Each row of a before or after table is a point. The points were changed in one or more steps. Then noise was added and the rows were shuffled. The steps act on how far a point lies along the listed directions, d1 being the first. Write out the steps. A step turns or swaps two directions, mirrors them in a line or flattens them onto one, adds a multiple of one to another, or multiplies one. Angles are multiples of 10 degrees, from the lower direction toward the higher: turns from -170 to 170, lines from 10 to 170 but not 90. Use the fewest steps. Two steps may share a direction if one is a turn and the other turns, adds or multiplies; they go together, in the order done. Otherwise the lowest direction goes first.

Directions:
(1): [ -7.2 -32.4 -10.9]
(2): [ 30.0  -0.6 -17.9]
(3): [ 16.4 -13.1  27.9]
Before, 14 rows:
[[-7.2 -4.3 -4.4]
 [ 1.1  5.2  9.4]
 [ 3.9 -3.7  4.6]
 [-4.9 -4.3 -0.1]
 [-7.0 -4.2  0.6]
 [-4.2  0.7 -1.7]
 [-4.8  5.0  8.5]
 [ 0.8  0.8  1.7]
 [ 1.3  0.7 -4.2]
 [-7.4 -1.3  5.1]
 [-5.1 -1.3 -0.1]
 [ 2.9  3.9  3.9]
 [ 3.4 -4.1  6.6]
 [ 3.8  0.9  6.4]]
After (14 x 3):
[[-5.9 -7.6 -5.7]
 [-4.2  4.5 -2.1]
 [-4.8  2.0 -0.5]
 [-6.2  6.8  1.8]
 [ 3.2 -4.2 -5.2]
 [-4.0  0.9  1.7]
 [ 3.6  0.3 -7.9]
 [ 0.7 -1.6 -1.1]
 [ 2.1 -5.7 -1.8]
 [-7.4  0.0 -5.5]
 [ 4.3  0.8 -5.8]
 [ 0.0 -8.8 -6.4]
 [-6.2  4.5 -2.5]
 [ 1.3  1.1  3.9]]
Steps: turn d2 and d3 by -60 degrees; turn d1 and d3 by -150 degrees

Directions:
(1): [-19.8 -14.3 -24.9 -26.3  16.3  16.4]
(2): [ 17.5  -7.7 -39.3  17.7 -14.6  -2.4]
(3): [  4.7 -37.7  15.1  -7.3 -25.3   9.0]
(4): [ -1.0 -27.2   4.1  22.4  31.4 -14.0]
(5): [  8.7  -4.0  -4.2 -26.5  -1.6 -40.3]
(6): [ 40.6   0.9   4.1 -13.3  18.3  16.3]
Before (10 x 6):
[[  3.9   4.9   5.8  -2.0  -1.5   7.0]
 [ -1.5  -1.3   3.5  -4.6   3.8   9.9]
 [  3.3  -5.8  -1.5  -3.6   2.3   6.3]
 [  5.6  -1.3   7.2  -2.9   6.2   6.3]
 [  2.7  -1.9  -0.3   5.0  -0.1  -6.0]
 [  5.5   1.4   4.7   1.3  -2.5  -8.2]
 [  0.6  -5.5  -1.5  -1.1  -0.5  -6.3]
 [  3.1  -8.9   3.5   0.9  -4.1  -4.0]
 [  2.9  -1.5   2.2  -1.9  -2.8 -10.5]
 [  0.2   2.0   7.8   1.0   1.7   0.3]]
After:
[[  5.2   2.1   4.8   0.8  -2.5  -8.1]
 [ -0.5  -2.0   2.1  -1.4   1.9  -7.4]
 [ -1.9   1.3  -3.3  -7.2   2.1  11.9]
 [  2.6  -2.1  -1.4  -2.9   5.1   5.2]
 [  4.3   2.5   2.3  -7.6   4.1   9.2]
 [  5.2   3.9  -2.1  -1.2  -3.0   7.9]
 [  1.2  -0.3   4.6   1.0   1.1  -5.5]
 [ -0.6   3.6   3.0  -3.3  -1.3   3.5]
 [  2.5   0.6   2.7  -2.2  -1.7 -10.8]
 [  1.8  -0.7   5.9   4.4   1.2  -6.8]]
Steps: add -0.7 times d2 to d1; turn d2 and d4 by 60 degrees; multiply d3 by 0

Directions:
(1): [-35.4   6.6  -9.3   9.5  -5.7 -34.8  11.2  20.2]
(2): [ 13.7  32.9   4.0  16.1 -19.7  19.2  12.2  28.3]
(3): [-24.3   2.4 -31.2   5.6 -23.3  25.2  -3.5 -21.5]
(4): [ 29.7  10.5 -16.1   9.2 -21.5 -31.8  -8.1 -19.4]
(5): [ -7.8 -11.5  36.9  14.9 -24.1  -1.6  21.0 -21.2]
Before (8 x 8):
[[  0.3  -3.6   3.9   0.9  -1.8   5.6   3.8  -5.8]
 [ -3.8  -0.5   6.7  -1.0   4.1   3.5   3.6   9.1]
 [  4.5   4.9  -2.7  -1.7   3.2   4.3  -3.6   8.8]
 [  2.4  -3.1   7.5   2.2   0.6   6.3  -2.8  -2.8]
 [ -3.4  -2.0   1.8   2.5  -5.7   2.7   1.5  -7.8]
 [  5.3   2.6  -0.8  -0.2   5.3   1.5  -2.4   7.4]
 [ -2.9  -2.3  -5.6  -4.1   5.2  -3.7  -2.4   5.1]
 [ -3.1  -3.4  -1.5   0.3  -3.0 -10.1  -1.1  -1.9]]
After, 8 rows:
[[-8.4  0.6 -6.4 -0.2  1.4  6.1 -1.7  0.7]
 [11.6  2.5 -3.0 -2.8  4.2 -3.7 -4.2  3.5]
 [ 7.9  1.9  4.9  4.7 -2.3 -4.8  0.7  1.4]
 [-3.0  3.8 -2.1  3.1  1.7 -1.4 -3.0  8.8]
 [ 3.7 -5.2  1.1 -0.3 -2.2 -7.3 -0.6 -5.8]
 [ 8.6  4.5  3.9  4.5 -7.1 -2.9  0.4 -0.2]
 [-4.2 -8.6  3.8 -3.1  2.7  0.2 -1.9 -3.3]
 [-4.1  2.5 -7.0  0.0  1.9  2.0  2.0  5.6]]
Steps: mirror d1 and d2 in the line at 110 degrees; multiply d3 by 1.3; turn d4 and d5 by 130 degrees

Directions:
(1): [ -1.0  -7.7   3.8   1.9 -29.1   8.5 -13.6  27.8  28.7  37.5  17.1]
(2): [-20.9  26.1  10.2  14.6   4.2 -32.9  -3.8  -2.2  37.1 -19.8  12.0]
(3): [ -6.8 -35.9 -41.1  21.7  -2.2 -23.5  -3.6 -12.8  -1.7   1.5  15.6]
(4): [ -0.3  11.3 -28.8 -22.5 -32.5  19.3 -12.6   0.4   6.5 -36.4   7.4]
(5): [  5.7  20.6   3.2  31.9 -21.9  20.4  24.1 -32.6  -4.9   8.8  18.8]
(6): [-50.4 -15.8  14.9   9.5 -12.6  17.1 -15.0 -12.8  -4.8  -2.3 -22.4]
Before (13 x 11):
[[ -3.3  -0.7  -1.4   1.4  -4.5   5.7   1.0  -2.7   2.3  -0.6   0.4]
 [ -5.9   6.6   4.0  -0.4  -1.8  -0.5   0.1  -0.7   4.2  -5.6  -3.4]
 [ -0.3   4.5   1.0  -0.6  -4.7   4.0   0.2   1.1   3.1  -1.0  -0.6]
 [ -2.4  -0.5   0.8   6.3   0.1   0.7   4.5  -8.5  -7.8  -0.1  -0.9]
 [ -0.7  -2.5  11.1  12.8  13.6  -8.1   5.5   1.2   1.1  19.2  -1.3]
 [  5.2   1.4  -3.6   0.2   0.5  -2.6   1.3   4.0   4.3   3.6   5.8]
 [ -1.9   2.8  -1.3   0.4  -5.2  -1.7  -3.5   0.5   2.4  -0.3   5.8]
 [ -0.2  -2.6  -3.3   0.3  -5.5   1.5  -3.4   2.3   0.9   0.8   3.6]
 [ -0.8   2.5   1.6   3.3  -7.2   4.6  -0.3  -3.0   0.0   6.3   3.1]
 [ -8.5  11.9   3.6   8.6  -4.5  -2.9  -1.7  -1.2   7.9  -0.7  -1.0]
 [  6.3   0.6  -2.3   0.2   3.0 -11.2   1.3   2.2   6.8   1.9   6.6]
 [ -2.1   0.6  -4.5   0.3  -1.3  -0.9  -2.1  -3.4  -0.7  -3.4   0.2]
 [  0.2  -4.3  -2.5   3.8  -6.6  -1.0  -1.8   1.7  -0.1   3.8   0.0]]
After:
[[ 8.6  4.0 -2.2  2.6  2.3 -9.7  4.8 -1.1  5.5  1.7  8.6]
 [-5.0  2.8  1.2 -2.4 -0.6 -3.8 -2.3  3.4  6.0 -4.6 -2.7]
 [-2.9  1.3  1.6 -1.5 -3.1  6.8  0.6 -1.3  2.1 -1.6 -1.8]
 [-0.5  5.0  0.0 -0.6 -4.3 -1.3 -2.7  0.6  1.9 -1.1  5.4]
 [ 0.7 -0.2  0.4  4.2 -6.7  1.8  0.6 -0.7 -1.7  2.8 -0.8]
 [-1.2  3.6 -2.6  0.7 -1.3  0.6 -0.4 -4.9 -1.8 -4.1  0.1]
 [-5.4 12.5  4.4  2.9 -1.1 -5.1 -3.4  4.8  9.1 -1.2 -2.4]
 [ 0.3 -1.0 12.5 11.3 14.7 -7.8  5.7  1.7  0.9 18.6 -2.1]
 [-1.2  4.4  6.1 -2.6 -4.4  5.2 -2.5  1.2  0.4  4.5 -1.2]
 [-2.0  4.4  7.1  1.6  2.5  3.2  4.4 -6.5 -8.4 -2.3 -5.3]
 [-0.6  2.2  0.3 -3.7 -3.2  1.9 -2.4  5.1  4.6 -0.8 -1.7]
 [ 6.1  2.9 -2.4  0.5  0.5 -1.5  2.4  2.9  3.6  3.3  5.9]
 [ 0.0 -0.1 -1.5  1.3 -5.8  3.4 -1.8  0.4 -0.2  0.4  3.2]]
Steps: turn d3 and d5 by 70 degrees; add -0.5 times d5 to d1; add -0.3 times d2 to d6

Directions:
(1): [ 34.6 -11.1  13.9 -13.3 -20.3  37.8  13.7  -0.7   7.3  20.2  -2.8 -26.4]
(2): [-34.9 -13.4   6.1  11.2  14.0  -8.0  14.5   3.3  19.4  40.7  17.2 -22.6]
(3): [ 26.6  -7.5 -19.6  -6.8 -11.5 -40.3 -26.6  19.2   5.4  24.9  -9.8 -10.5]
(4): [ 19.7 -37.4   4.1  -9.5  25.3 -16.0  34.1  20.6  -8.4 -15.5  11.6   7.9]
(5): [-26.1  -2.2 -15.0 -45.8  -9.7   4.8  -7.9  15.0 -16.7 -15.7  15.1 -26.7]
Before, 12 rows:
[[  5.7  -2.3  -5.3  -5.3  -1.2  -4.6  -2.3   3.7  -5.4  -2.9  -2.5   3.3]
 [  6.8  -4.7  -5.7  -3.7   3.0  -4.7   3.1   6.3  -3.4  -7.3   0.5   3.5]
 [  7.2   0.2  -4.0  -7.1  -1.9   0.3  -4.9   1.4  -3.9  -9.0  -1.7   3.8]
 [  3.6   0.2  -2.4   2.7   0.7   1.9   0.1  -2.9  -0.8  -7.5  -1.6   4.9]
 [  3.5   7.9   2.6   7.1  -6.0   6.3  -6.1  -4.9   2.6   4.9  -2.8   0.2]
 [  1.3  -1.8  -1.3   1.3  -0.6  -1.7  -0.8  -1.3  -2.4  -4.4   0.8  -0.2]
 [ -0.6  -3.1  -2.1  -2.2   2.6  -8.5   0.7   4.3  -4.8  -4.5   0.5   2.5]
 [  0.8   9.4  -1.4  -8.2 -11.0   5.8  -9.1  -1.8  -6.5  -7.0  -1.8  -3.6]
 [  7.8   4.6   1.3   4.5  -7.0   3.6  -5.3  -5.1   2.4   1.7   0.4   2.0]
 [  4.0   2.9   8.7   0.9  -8.8  17.4   1.7  -3.4   3.3   5.1  -3.6  -2.1]
 [  4.4   1.4   3.3   0.4  -6.7   8.5   0.2  -3.8   2.7   6.4  -3.4  -5.5]
 [  8.2   4.9   0.7   4.1  -4.4   3.1  -4.3  -4.9  -1.9   4.8  -6.3   2.0]]
After (12 x 12):
[[  2.8  -0.7  -1.2   4.2   2.9   2.1   2.9  -3.2  -0.7  -9.1  -1.0   7.6]
 [  8.4 -13.4  -0.2  -7.8   5.3  -8.9   9.2  10.2  -5.7  -5.2   3.2   0.0]
 [ -8.6  12.7   4.1   6.4  -7.0  13.4  -4.8 -11.7   3.2   3.7  -3.6  -1.2]
 [ -7.1  24.1   3.1  15.5 -13.4  14.5 -16.5 -16.0   6.4   8.7  -7.3   1.3]
 [ -1.0  15.6   4.2  11.0 -10.5  13.7  -8.9 -14.5   4.5   1.6  -1.6   4.5]
 [-16.4  24.2   0.0  -7.5 -17.9  19.4 -16.8 -12.1  -6.6  -9.9  -2.5  -5.4]
 [  2.4  -3.4  -0.3   0.0  -0.1  -0.5   2.4  -0.8  -3.0  -5.3   1.5  -0.5]
 [ 14.5 -18.9  -1.5  -8.4  11.4  -3.0  19.4  12.1  -6.9 -13.8   5.5   4.2]
 [  7.0  -8.3  -0.5  -7.8   1.4   4.2   8.3   4.0  -7.1  -7.3   1.2   1.8]
 [  2.4  -1.5   1.4  -9.0   1.5  11.1   3.4  -0.6  -5.8 -15.6   1.8   4.2]
 [  0.7  15.6   4.6  11.2  -7.2  14.1  -7.0 -14.9   0.3   4.5  -8.5   4.6]
 [-15.5  18.0   7.4  10.2  -7.9  18.4  -6.7 -12.9   2.9  -0.7  -4.7   6.3]]
Steps: turn d1 and d3 by -70 degrees; add 1 times d2 to d3; multiply d4 by 3; multiply d5 by 1.6
